Each row of a before or after table is a point. One or more steps were done to the points. Then noise was added and the rows were shuffled. The steps act on columns, c1 being the first. Name the steps. A step turns or swaps two columns, mirrors them in a line or flattens them onto one, adds a multiple of one to another, or multiplies or shifts one. Angles are multiples of 10 degrees, from the lower column toward the higher: turns from -170 to 170, lines from 10 to 170 but not 90. Use the fewest steps. Two steps may share a column if one is a turn and the other turns, adds or multiplies; they go together, in the order done. Otherwise the lowest column goes first.

Before (13 x 2):
[[ 42 -43]
 [-10 -12]
 [-45  57]
 [ 14 -56]
 [ 49 -59]
 [  5 -63]
 [-40   6]
 [-26  49]
 [-42  48]
 [ 42 -24]
 [-29  49]
 [-10  -4]
 [ 31  41]]
After (13 x 2):
[[-21 -67]
 [ -6 -57]
 [ -6  58]
 [-14  62]
 [ 32  37]
 [-14   9]
 [-12 -57]
 [ 43 -29]
 [ 27  73]
 [ 23  56]
 [-12   0]
 [-24 -60]
 [-37 -20]]
Steps: mirror c1 and c2 in the line at 10 degrees

Before (12 x 4):
[[-50 -77 -80  27]
 [ 74  28 -10 -11]
 [-49  -1 -68  10]
 [ 24 -66 -82  59]
 [-53  25  25  50]
 [-14 -85 -10  66]
 [-34  31  -2 -12]
 [ 29  18 -81  10]
 [ -1  21 -42  18]
 [ 22  32 -64  48]
 [-18 -34 -13 -12]
 [ -4  26   0  49]]
After (12 x 4):
[[ 66  -6  16 -18]
 [ 54   2 -14  -5]
 [ 11  27 -74  27]
 [ 61  20 -45  23]
 [ 28  18 -49 -48]
 [-15   3   0 -21]
 [ 12  26 -55 -51]
 [ -5  11 -18  75]
 [ 18  17 -46   3]
 [-13   0 -11 -35]
 [ 50  -3  14 -55]
 [ 42  23 -70  23]]
Steps: swap c1 and c4; flatten c2 and c3 onto the line at 110 degrees

Before (9 x 8):
[[ 17  18  23 -24 -21  11 -24  35]
 [ 38  -4  -5  16  36  59   6 -26]
 [ 18  -2  -2 -30  21 -12 -25 -48]
 [  7  -5  -7  28 -19 -20 -39   9]
 [ 33 -41   7 -31  21  -5 -20 -17]
 [  1   1 -24  -2  11  -5 -35  13]
 [-12  -8  50 -52  -2  47 -26  27]
 [ 26 -48 -31   1 -33  30  -5 -11]
 [  2  18  24  -1  25 -19  36   3]]
After (9 x 8):
[[ 28  -9  -7  -8 -20 -20 -51   9]
 [-29  -5  -3 -18  20 -12 -33 -48]
 [  0  37  24  -2  25 -18  47   2]
 [ 16  -8  -6 -38  37  59   8 -26]
 [-51 -17  49  12  -2  48 -34  28]
 [-31 -83   8 -33  21  -6 -27 -17]
 [  1 -96 -30 -25 -32  30  -7  -9]
 [  0   2 -24  -1  12  -6 -47  12]
 [-25  37  22 -17 -20  10 -32  35]]
Steps: turn c1 and c4 by -90 degrees; multiply c2 by 2; multiply c7 by 1.3

Before (8 x 12):
[[ 60 -85 -19 -19 -14  -3  -4 -19  25  22   7 -18]
 [-16  30  18 -13 -25  16 -25   3  25  -4  16 -74]
 [-14  14 -10  -7  61  15  30 -33  18   8  15  -2]
 [ 14 -20 -19  44  12 -22 -30   8   3   6  21   3]
 [ 11 -13 -19  -9 -21  -1  21 -35   9  -5   8  -8]
 [ 30  11  51  28 -10   7 -13 -17  25   1  -1   7]
 [ -5  30  -5 -26 -12   0   6  -6  13  18   5   2]
 [ 22  29  50  17 -11  10   4  14 -95   2  14  -3]]
After (8 x 12):
[[ 15 -11 -20 -18  12 -22 -30   7  40   8  22  16]
 [-14   9 -10 -15  62  16  30 -33 -14  12  15 -11]
 [ 29  15  50 -33 -10   7 -14 -17  18   1  -2  -3]
 [ 11 -17 -19  -7 -20  -4  21 -34 -11  -8   8   2]
 [ -6  26  -4  -2 -12   0   8  -4 -29  29   6 -17]
 [ 59 -77 -20 -17 -14  -3  -4 -19 -27  36   7  41]
 [ 21  20  51  83  -8  11   4  14  46   3  13 -21]
 [-16 -25  19 -19 -25  16 -25   2 -21  -7  15 -75]]
Steps: turn c2 and c12 by -40 degrees; turn c4 and c9 by 110 degrees; multiply c10 by 1.6

Before (14 x 18):
[[ 29  51 -54  12 -27   0 -17  -2  11  72   0 -61  23  24 -47  56 -53 -14]
 [-62  50 -59  68  -2 -46  26   4 -11   9 -39 -38 -11  37 -39  25  59  51]
 [-41  -3  34  15  12  40 -78 -32  23  20 -44  63  35  41 -10  51 -47 -63]
 [-59  -4  -2 -32   3  -8 -41   3  -2   1  11  29  44 -10 -50 -17  45  58]
 [-16  35 -54 -47  41 -13 -34  26  15  72  44  41  -9  59 -65  54 -22 -31]
 [ 34  48  50  76  -1  47  12 -18  95 -12 -24  10 -18 -64  45 -30 -62 -67]
 [ 26  -7 -73 -45  19  31 -21  -8  -7 -34  -7 -50 -44  58 -46  65 -61  -3]
 [-22   3  49 -38 -27  22   2 -74  27   4  47  23 -18  58  11 -40  59  -6]
 [ 61  27  32 -12 -45 -31 -23 -16 -21 -36  22  11 -26 -35 -44  47  31   1]
 [-54  -3  21  20   4 -38  -4 -13 -14   0 -41  11 -53 -11  26 -20  -6  52]
 [-18  14 -73  56 -44 -72  39 -46 -19 -20  61 -16   7 -27  41 -14 -12  16]
 [ 62  13 -49  64 -32 -40 -61 -51  68  31  32 -57  29   6 -67  22   8   6]
 [-22 -21  56  31 -29 -60 -15 -19  26 -29  11 -20  44  36  42  13  35  -9]
 [-39 -35  19   9  30  56 -34 -31  -5 -28 -47 -32 -56 -41  57  -6  49   0]]
After (14 x 18):
[[-40 -33 -29   4  32  57 -38 -30  -8 -29 -53 -29 -52  36  56 -11  46   3]
 [ 62  25 -33 -13  26 -33 -23 -14 -21  51  20  12 -27  28 -42  51  33   2]
 [-42   4 -23  17 -19  42 -82 -33  23 -20 -42  64  32 -47 -10  49 -46 -61]
 [-20   0 -35 -39  -4  27   0 -76  28  24  46  19 -18 -63  10 -38  64  -5]
 [-61  52  64  67 -16 -49  27   4  -8  -1 -42 -41 -12 -25 -43  27  62  50]
 [ 35  43 -64  75  10  49  11 -22  92   2 -28   8 -17  51  46 -27 -64 -70]
 [-63  -2   2 -33  -1  -4 -48   4  -6  -6  13  29  42  17 -51 -20  42  60]
 [-20  15  69  51  13 -74  34 -48 -20  45  60 -12  10  39  41  -8  -7  15]
 [-52  -5 -22  20   4 -36  -1 -18 -14   3 -34   9 -53   3  22 -24  -4  54]
 [ 62   7  48  66 -33 -45 -61 -52  69  26  30 -62  29   0 -60  25   3   8]
 [-13  33  63 -57 -61 -12 -32  26  12 -52  48  43  -8 -52 -66  51 -18 -33]
 [ 23  -7  83 -47  41  31 -24  -4 -13 -16 -10 -51 -48 -41 -46  66 -62  -5]
 [ 25  52  57  11 -71   2 -18  -4   5  14  -2 -59  19 -16 -42  60 -49 -15]
 [-24 -18 -52  31  25 -58 -20 -27  23  36  12 -15  38 -50  43  18  34 -11]]
Steps: turn c3 and c14 by -170 degrees; mirror c5 and c10 in the line at 140 degrees

Before (10 x 32):
[[ 16  14   7 -13  27  34 -13   5 -15  12  -5   4   3  19   5   6 -59   0
   36 -24 -12 -12 -17  -9 -15   1  17   2   7  91  16 -12]
 [-95  -5  10 -22  15 -12 -37  24 -13 -74  -5 -11 -36 -15 -21 -12 -35 -20
    2  -4  24 -41  26   5 -13 -10  16 -17  -4   2  15 -15]
 [  4  -2  15 -33 -19 -19  -1  14  -3  -9 -18  60  -8  11   5  18  26  -9
   -3 -25  -6 -25  22   2 -22 -16   1   6  10   4  14   4]
 [  6  24  17 -29  31 -20 -34  34  -1   5  16  -7 -38  -5  -1  66  19 -17
   30  -8 -16 -20  20 -17  -9 -10  18   7  11   3  16  -1]
 [-42 -28  14   6 -23  10  36 -27   1  29  19 -29  29  11 -16   5  12 -29
    6 -18  45 -28  15  -4  -5  36   0 -29  18  25  26   8]
 [ 18   0  54  -2 -23 -23 -14   0  12  27  15  12   5  -1   3  -5  17 -29
    7   2  -6 -22  30  -7  27  34 -56 -42  17   4   3   6]
 [ 16 -24  17 -27 -17 -19 -10  37  33  26  18 -26  65   3   6  -4  -1  66
   -6  85  21 -31 -57 -35 -10  27  11 -21 -14   1  27   2]
 [-41 -26  11 -29 -25  51 -34  37  50  -1   5  -2 -41  20 -49 -11  23 -14
  -12  -9 -12  26  15  -6 -11  12  -1   2  -1  38  17 -14]
 [ 14  -7  15  35 -17  -7 -40  31 -10  23   8  -7 -42 -14   3 -15  12  21
  -10 -11  31  47  37   4 -14 -11  13 -44 -12   4 -48 -46]
 [ 11 -31   9 -26 -14  -9 -13  -4  12  10   6 -33 -37  14 -26  -4  19  24
  -12 -24  -4 -42  22 -29 -17  44   7  -9 -47  31  23   0]]
After (10 x 32):
[[ 18  -9  17 -25  26  68  10   8  33  29  17 -29  65   2  10  -4  -3 -21
   -5  84  21 -23 -59 -32  -8  25  12 -22  41   0  25   1]
 [  4 -18  16 -33   8 -12 -17 -10  -3 -10 -19  57  -7  14   4  21 -32 -19
   -4 -23  -6 -37  24   3 -23 -16   3   7  13   3  16   6]
 [ 11  -1  10 -26  35  22  -1  44  14  10   5 -32 -35  16 -27  -4 -30  -7
  -17 -25  -7 -42  23 -28 -16  47   4 -10   5  30  24   1]
 [-39 -11  14   6  35 -30 -38 -12   0  27  18 -32  27  12 -18   4   2  14
    5 -19  45 -20  16  -3  -1  35   2 -28 -28  24  26   8]
 [-95  15   8 -21  -1 -21  53   1 -12 -76  -6 -10 -32 -14 -18 -11  22 -11
    5  -8  26 -45  25   6 -12 -12  17 -18  24   2  14 -13]
 [-42 -14  12 -30  34 -16  13  -4  46  -1   3  -2 -41  18 -50  -9 -42  53
  -16 -11 -13  30  17  -4  -9  14   0   2  38  37  17 -14]
 [  3  22  15 -28 -31 -17  14 -16   0   3  17  -7 -38  -6  -1  66 -36 -22
   33  -9 -16 -11  21 -16  -9  -8  19   9  33   3  14  -1]
 [ 16  21   6 -11 -23   2  49  -9 -15  13  -4   6   6  16   7   4  61  37
   39 -21 -11 -16 -18  -8 -15   0  14   1   5  94  16 -13]
 [ 15 -13  15  36  13  21  28  10 -10  22  10 -12 -41 -15   2 -13 -34  -9
   -9 -10  27  49  34   3 -11 -11  10 -43  32   6 -50 -45]
 [ 17 -22  55  -5  10 -30   1 -18  12  26  12  12   3  -2   4  -6 -26 -23
    6   4  -5 -13  30  -5  27  31 -56 -41  -6   4   3  11]]
Steps: turn c2 and c5 by -110 degrees; swap c6 and c18; multiply c17 by 1.3; turn c7 and c17 by 150 degrees; turn c8 and c29 by 100 degrees; add 0.5 times c11 to c22
